Each row of a before or after table is a point. The points were changed in one or more steps. Then noise was added and the rows were shuffled. The steps act on columns, c1 being the first. Name the steps. A step turns or swaps two columns, mirrors them in a line or flattens them onto one, adds a multiple of one to another, or multiplies or shifts one. Angles are multiples of 10 degrees, from the lower column toward the higher: turns from -170 to 170, lines from 10 to 170 but not 90. Use the fewest steps. Two steps may share a column if one is a turn and the other turns, adds or multiplies; they go together, in the order done. Otherwise the lowest column goes first.

Before:
0.23 -0.48
0.08 -0.51
0.09 -0.10
0.07 -0.65
0.27 0.45
-0.44 -0.01
-0.30 1.29
-0.42 -0.60
0.26 -0.63
-0.14 -0.38
0.27 -0.10
0.15 -0.04
-0.07 -0.27
-0.26 -0.58
After, 14 rows:
-0.08 -0.97
0.14 -0.68
0.44 -0.89
-0.22 -0.78
-0.08 -0.40
-0.17 -0.33
-0.08 -0.80
0.05 -0.59
0.25 -0.88
-0.28 0.13
-0.27 -0.39
0.31 1.00
0.43 -0.31
-0.27 -0.94
Steps: multiply c1 by -1; shift c2 by -0.30

Before:
0.00 0.42 0.47 0.11 -0.54 0.25
-0.06 -0.28 -0.02 -0.05 0.01 0.81
0.14 -0.72 0.82 -0.29 -0.49 -0.02
-0.49 -0.78 -0.30 -0.35 0.01 0.44
-0.15 -0.14 -0.19 -0.05 0.18 0.56
0.67 -0.92 0.15 -0.06 -0.41 0.38
0.29 0.49 -0.69 -0.05 0.53 -0.04
-0.34 -0.93 0.67 0.20 -0.89 -0.04
-0.42 -0.03 0.75 -0.49 -0.09 -0.20
0.13 0.41 -0.09 0.25 0.04 0.54
-0.12 0.36 0.26 -0.49 -0.52 0.38
-0.21 -0.44 0.85 -0.31 0.15 -0.50
After, 12 rows:
0.15 0.82 -0.72 0.00 -0.48 -0.03
-0.22 0.85 -0.44 0.01 0.15 -0.49
-0.41 0.75 -0.05 0.01 -0.09 -0.19
-0.49 -0.30 -0.78 0.00 0.00 0.44
-0.12 0.25 0.36 -0.01 -0.50 0.37
0.27 -0.69 0.50 -0.01 0.52 -0.05
0.68 0.15 -0.93 0.00 -0.41 0.38
-0.07 -0.04 -0.28 0.00 0.01 0.81
-0.01 0.47 0.42 0.01 -0.54 0.26
-0.16 -0.19 -0.14 0.00 0.18 0.56
0.11 -0.08 0.41 0.00 0.06 0.54
-0.35 0.66 -0.93 0.00 -0.89 -0.04
Steps: swap c2 and c3; multiply c4 by 0

Before (8 x 9):
0.18 0.27 0.32 -0.25 0.30 0.13 0.64 -0.01 -0.30
0.23 0.36 0.44 0.02 -0.50 -0.11 0.29 -0.02 -0.16
-0.19 -0.43 0.02 0.44 -0.22 -0.32 0.16 0.46 0.58
0.02 -0.36 -0.25 0.36 0.56 0.54 -0.14 -0.18 0.13
0.30 0.79 0.52 0.00 -0.53 0.06 0.53 0.61 0.24
-0.33 -0.40 -0.57 -0.24 0.19 0.32 -0.26 0.17 0.38
-0.12 -0.55 0.06 0.04 -0.20 0.32 0.22 0.50 -0.09
0.19 -0.43 -0.50 0.02 0.05 0.04 0.02 0.48 -0.08
After:
0.50 0.51 -0.74 0.36 -0.39 0.01 -0.14 -0.16 0.14
0.35 0.48 -1.71 -0.25 -0.06 -0.28 -0.25 0.18 0.41
0.08 -0.93 1.60 -0.04 0.25 0.30 0.54 0.62 0.24
0.16 -0.16 0.95 -0.22 -0.36 0.17 0.67 0.02 -0.31
0.04 0.40 -1.50 0.05 0.06 0.21 0.00 0.45 -0.06
0.30 0.51 0.20 -0.01 0.39 -0.13 0.23 0.50 -0.12
-0.32 0.31 0.05 0.40 0.36 -0.23 0.16 0.47 0.60
-0.14 -0.53 1.32 0.03 0.39 0.19 0.26 -0.03 -0.16
Steps: swap c1 and c6; turn c2 and c5 by -160 degrees; multiply c3 by 3

Before, 11 rows:
0.15 -0.17 0.47 -0.52 -0.66 0.30 -0.27 -0.25 0.30 -0.08 -0.52 -0.06
0.11 -0.97 -0.09 -0.38 0.09 0.24 -0.52 -0.82 0.18 0.43 0.61 0.50
0.19 0.74 -0.65 0.10 -0.22 0.18 -0.14 0.38 0.13 0.05 0.10 -0.43
0.90 0.07 -0.34 0.31 0.05 0.17 0.04 0.69 0.41 0.01 0.02 -0.63
0.32 -0.23 0.83 -0.12 -0.23 0.31 0.01 0.20 -0.04 -0.04 0.52 0.09
0.51 -0.20 0.02 -0.82 0.25 0.36 -0.72 -0.55 0.24 0.59 0.34 0.15
0.20 0.67 -0.18 0.12 -0.18 -0.51 -0.15 0.30 0.43 0.47 -0.44 -0.28
1.13 0.13 -0.18 -0.01 -0.09 0.15 0.53 -0.32 0.14 0.10 0.30 -0.89
0.26 -0.50 0.56 -0.06 0.09 0.24 -0.57 -0.36 -0.35 0.01 0.09 -0.17
0.12 0.68 0.12 0.14 -0.23 0.19 -0.63 -0.45 0.81 0.19 -0.50 0.16
1.20 0.00 0.13 0.04 0.13 -0.01 0.74 0.50 -0.40 -0.79 0.14 -0.35
After (11 x 12):
0.18 -0.35 -0.77 -0.29 -0.43 0.20 0.19 0.30 -0.37 -0.17 0.22 0.22
0.81 0.11 0.39 0.05 0.08 0.16 -0.07 0.18 0.17 0.40 0.83 0.94
-0.21 -0.64 -0.09 -0.81 0.33 0.27 0.65 0.89 0.17 -0.35 0.58 -0.34
0.35 0.08 -0.57 -0.54 -0.22 0.34 0.06 0.25 0.28 0.02 -0.39 0.13
0.78 -0.09 0.34 0.34 0.67 0.19 -0.03 -0.77 0.39 -0.14 0.46 0.50
0.35 0.56 0.22 0.42 0.44 -0.46 0.51 -0.37 0.42 -0.04 -0.26 0.25
-0.02 -0.17 -0.74 -0.24 -0.26 0.30 -0.01 -0.18 0.00 0.44 0.62 -0.15
0.27 0.26 -0.28 -0.82 0.63 0.33 0.78 0.55 0.22 -0.38 0.49 -0.04
0.04 0.60 0.52 0.43 0.01 0.22 0.12 -0.48 0.10 -0.44 0.21 0.37
0.99 -0.05 0.10 0.07 -0.45 -0.02 -0.99 -0.52 -0.38 0.39 0.73 0.24
0.33 0.49 -0.31 0.46 0.99 0.18 0.39 0.47 0.82 -0.40 -0.41 -0.07
Steps: turn c1 and c11 by 30 degrees; turn c2 and c4 by 30 degrees; turn c7 and c10 by -110 degrees; turn c3 and c10 by 150 degrees; add 1.5 times c9 to c5; turn c8 and c12 by -170 degrees

Before:
-0.38 0.12 -0.14 -0.36 -0.11 0.57 0.07 -0.03 -0.49 0.81 0.52 0.32 -0.45 0.22 -0.11 -0.81 0.00 0.50 0.03 0.72
-0.14 -0.05 -0.06 0.20 -0.55 0.25 0.28 0.34 -0.03 0.09 0.52 0.55 -0.12 0.19 -0.28 -0.10 0.17 0.49 0.50 0.94
-0.14 -0.10 0.65 -0.43 0.50 -0.73 0.38 -0.11 0.46 0.68 -0.41 0.28 0.24 0.33 0.37 0.23 0.08 -0.16 0.20 -0.33
0.85 -0.42 0.66 0.65 -0.02 -0.32 0.58 0.14 -0.72 0.64 0.37 -0.24 0.67 -0.64 0.17 -0.60 0.24 -0.40 -0.88 -0.75
0.20 -0.57 0.28 0.65 0.08 -0.57 0.59 -0.14 0.22 0.25 0.43 0.13 0.34 -0.43 0.22 -0.32 -0.21 -0.05 -0.96 -0.44
-0.21 -0.11 0.54 -0.64 0.35 -0.66 -0.41 -0.23 0.22 -0.11 -0.09 -0.27 0.14 -0.17 0.19 0.24 -0.03 0.19 -0.21 -0.63
-0.66 -0.21 0.81 -0.28 0.27 -0.48 -0.15 0.08 0.13 0.46 -0.70 0.12 0.12 -0.18 0.21 0.55 -0.36 -0.20 -0.22 -0.38
-0.39 0.27 0.05 0.23 -0.56 0.97 0.25 -0.17 0.05 0.73 0.58 0.27 -0.75 0.26 0.00 -0.35 0.32 0.49 0.63 0.50
After (8 x 20):
-0.41 0.26 -0.06 0.29 -0.56 0.97 0.19 -0.16 0.03 0.95 0.57 0.26 -0.76 0.28 0.00 -0.36 0.35 0.48 0.62 0.52
-0.13 -0.05 0.06 0.25 -0.55 0.25 0.15 0.34 0.00 0.14 0.52 0.55 -0.11 0.18 -0.28 -0.10 0.24 0.50 0.50 0.93
0.85 -0.42 -0.38 0.84 -0.01 -0.32 0.25 0.14 -0.89 0.44 0.39 -0.24 0.66 -0.64 0.17 -0.59 0.41 -0.39 -0.87 -0.75
-0.39 0.13 0.30 -0.47 -0.11 0.58 0.02 -0.03 -0.40 0.95 0.52 0.30 -0.46 0.22 -0.10 -0.81 0.02 0.51 0.02 0.70
-0.66 -0.20 -0.81 -0.36 0.27 -0.48 -0.20 0.08 -0.16 0.43 -0.69 0.12 0.14 -0.19 0.22 0.54 -0.32 -0.21 -0.21 -0.38
-0.16 -0.10 -0.77 -0.55 0.49 -0.74 0.13 -0.11 0.22 0.61 -0.41 0.27 0.25 0.33 0.37 0.23 0.21 -0.17 0.22 -0.33
-0.19 -0.11 -0.58 -0.84 0.34 -0.66 -0.12 -0.22 0.02 -0.16 -0.09 -0.26 0.14 -0.18 0.18 0.23 -0.20 0.19 -0.22 -0.63
0.19 -0.58 -0.35 0.85 0.10 -0.57 0.06 -0.13 0.11 0.14 0.43 0.14 0.32 -0.43 0.23 -0.32 0.10 -0.06 -0.97 -0.43
Steps: mirror c3 and c9 in the line at 100 degrees; multiply c4 by 1.3; flatten c7 and c17 onto the line at 60 degrees; add -0.3 times c13 to c10

Before, 9 rows:
-0.01 -0.51 0.13 -0.74 0.00 -0.33 0.26 -0.22 -0.36 0.41 0.29 0.56 0.51 -0.63 0.85 0.26 -0.59 -0.11 -0.03 -0.53 -0.81 -0.35 -0.15 -0.55 -0.47 0.42 -0.09 0.07 -0.23 -0.35 0.19 -0.41
-0.89 0.27 0.31 0.86 -0.20 0.80 -0.96 0.39 0.75 -0.57 -0.03 -0.53 -0.32 -0.36 -0.04 -0.27 0.20 -0.43 -0.52 0.28 0.26 -0.04 -0.34 0.48 -0.17 -0.09 -0.26 -0.12 0.34 0.18 0.12 0.42
0.06 -0.03 -0.08 -0.02 -0.14 0.20 0.33 -0.26 0.14 0.20 0.08 0.10 0.54 -0.26 0.39 0.34 -1.09 0.08 -0.08 -0.03 -0.84 -0.29 0.09 -0.18 -0.28 0.02 0.05 -0.23 -0.36 -0.86 -0.19 -0.16
0.17 -0.19 0.76 -0.43 0.48 0.14 0.48 0.64 0.55 0.12 -0.56 -0.30 0.08 0.21 -0.03 -0.43 -0.44 0.50 -0.23 -0.56 -0.21 -0.07 -0.81 -0.37 -0.93 -0.36 0.51 0.27 0.03 0.60 0.61 -0.42
-0.73 0.12 -0.01 -0.32 0.11 0.34 -0.26 0.44 0.24 -0.72 -0.91 -0.90 -0.59 -0.79 -0.06 0.25 0.07 -0.03 -0.81 -0.41 0.32 0.22 -0.78 0.06 -0.11 -0.54 -0.01 0.50 0.50 -0.01 0.61 0.10
-0.05 -0.10 0.40 -0.03 0.72 0.55 -0.23 0.40 0.52 0.34 -0.91 -0.06 -0.39 -0.36 -0.05 -0.44 0.03 0.09 -0.72 -0.46 0.29 0.33 -0.87 -0.53 -0.47 -0.66 -0.06 0.35 0.07 0.17 0.70 0.26
-0.04 -0.19 -0.19 -0.14 -0.74 -0.19 0.22 -0.47 -0.17 0.45 0.09 0.06 0.53 -0.21 0.68 0.15 -0.46 -0.25 0.17 -0.50 -0.34 -0.08 -0.10 -0.44 -0.21 0.02 -0.19 -0.61 -0.37 -0.42 -0.57 -0.39
-0.17 -0.12 -0.12 0.21 -0.29 0.08 0.19 -0.12 -0.12 0.04 0.41 0.34 0.56 0.22 0.71 0.51 -0.65 0.21 0.37 -0.11 -0.25 -0.21 0.46 -0.11 0.06 -0.23 -0.25 -0.21 -0.65 0.01 -0.04 0.13
-1.06 0.45 -0.13 0.83 -0.35 0.69 -0.79 0.41 0.34 -0.34 -0.28 -0.50 0.15 -0.01 0.32 -0.15 0.06 -0.10 0.02 -0.03 -0.13 -0.60 0.05 0.05 0.47 -0.11 -0.47 -0.02 0.30 -0.51 0.16 -0.10
After, 9 rows:
-0.07 -0.12 0.50 0.01 0.78 0.61 -0.30 0.09 0.58 0.40 -0.93 -0.12 0.03 -0.38 -0.05 -0.45 -0.38 0.03 -0.71 -0.48 0.26 0.28 -0.87 -0.56 0.85 0.20 -0.10 0.85 0.09 0.15 0.74 0.25
-0.61 0.16 -0.02 -0.31 0.11 0.30 -0.23 0.39 0.29 -0.72 -0.92 -0.91 0.13 -0.79 -0.07 0.22 -0.55 0.11 -0.78 -0.39 0.31 0.25 -0.87 0.08 0.67 0.17 0.00 1.26 0.54 -0.04 0.65 0.10
-1.51 0.40 -0.12 0.77 -0.30 0.73 -0.81 0.55 0.34 -0.32 -0.23 -0.50 0.03 -0.08 0.35 -0.13 0.11 -0.13 0.01 -0.03 -0.09 -0.61 0.08 -0.01 -0.07 -0.21 -0.51 -0.06 0.31 -0.49 0.19 -0.12
-1.34 0.24 0.30 0.87 -0.17 0.85 -0.92 0.07 0.79 -0.59 -0.03 -0.60 0.27 -0.36 -0.01 -0.29 -0.33 -0.39 -0.52 0.26 0.28 -0.11 -0.33 0.41 0.39 -0.20 -0.24 -0.29 0.39 0.18 0.09 0.45
0.37 -0.19 0.81 -0.42 0.45 0.12 0.53 -0.31 0.66 0.19 -0.56 -0.30 -0.45 0.20 -0.12 -0.45 0.11 0.45 -0.25 -0.59 -0.20 -0.11 -0.81 -0.35 1.20 -0.11 0.53 0.66 0.01 0.62 0.60 -0.44
0.12 0.05 -0.12 -0.08 -0.14 0.19 0.38 -0.40 0.18 0.12 0.07 0.07 -1.08 -0.25 0.40 0.31 0.57 0.08 -0.10 0.01 -0.86 -0.30 0.18 -0.15 0.00 0.14 0.10 -0.61 -0.32 -0.83 -0.20 -0.17
0.02 -0.22 -0.23 -0.14 -0.72 -0.26 0.19 -0.41 -0.13 0.54 0.09 0.05 -0.44 -0.21 0.67 0.14 0.55 -0.26 0.14 -0.54 -0.30 -0.09 -0.12 -0.40 -0.17 0.29 -0.23 -1.53 -0.41 -0.48 -0.59 -0.42
0.41 -0.53 0.09 -0.83 0.00 -0.38 0.25 -0.63 -0.36 0.43 0.26 0.64 -0.63 -0.66 0.88 0.26 0.56 -0.09 0.00 -0.55 -0.82 -0.42 -0.13 -0.56 -0.09 -0.15 -0.10 0.16 -0.31 -0.32 0.16 -0.45
-0.27 -0.12 -0.06 0.20 -0.27 0.14 0.15 0.10 -0.18 0.13 0.42 0.34 -0.64 0.20 0.70 0.56 0.57 0.21 0.37 -0.10 -0.26 -0.16 0.50 -0.16 -0.01 0.20 -0.17 -0.52 -0.66 0.01 -0.07 0.13
Steps: add -0.5 times c4 to c1; turn c8 and c26 by -140 degrees; turn c8 and c25 by -130 degrees; swap c13 and c17; multiply c28 by 2.5
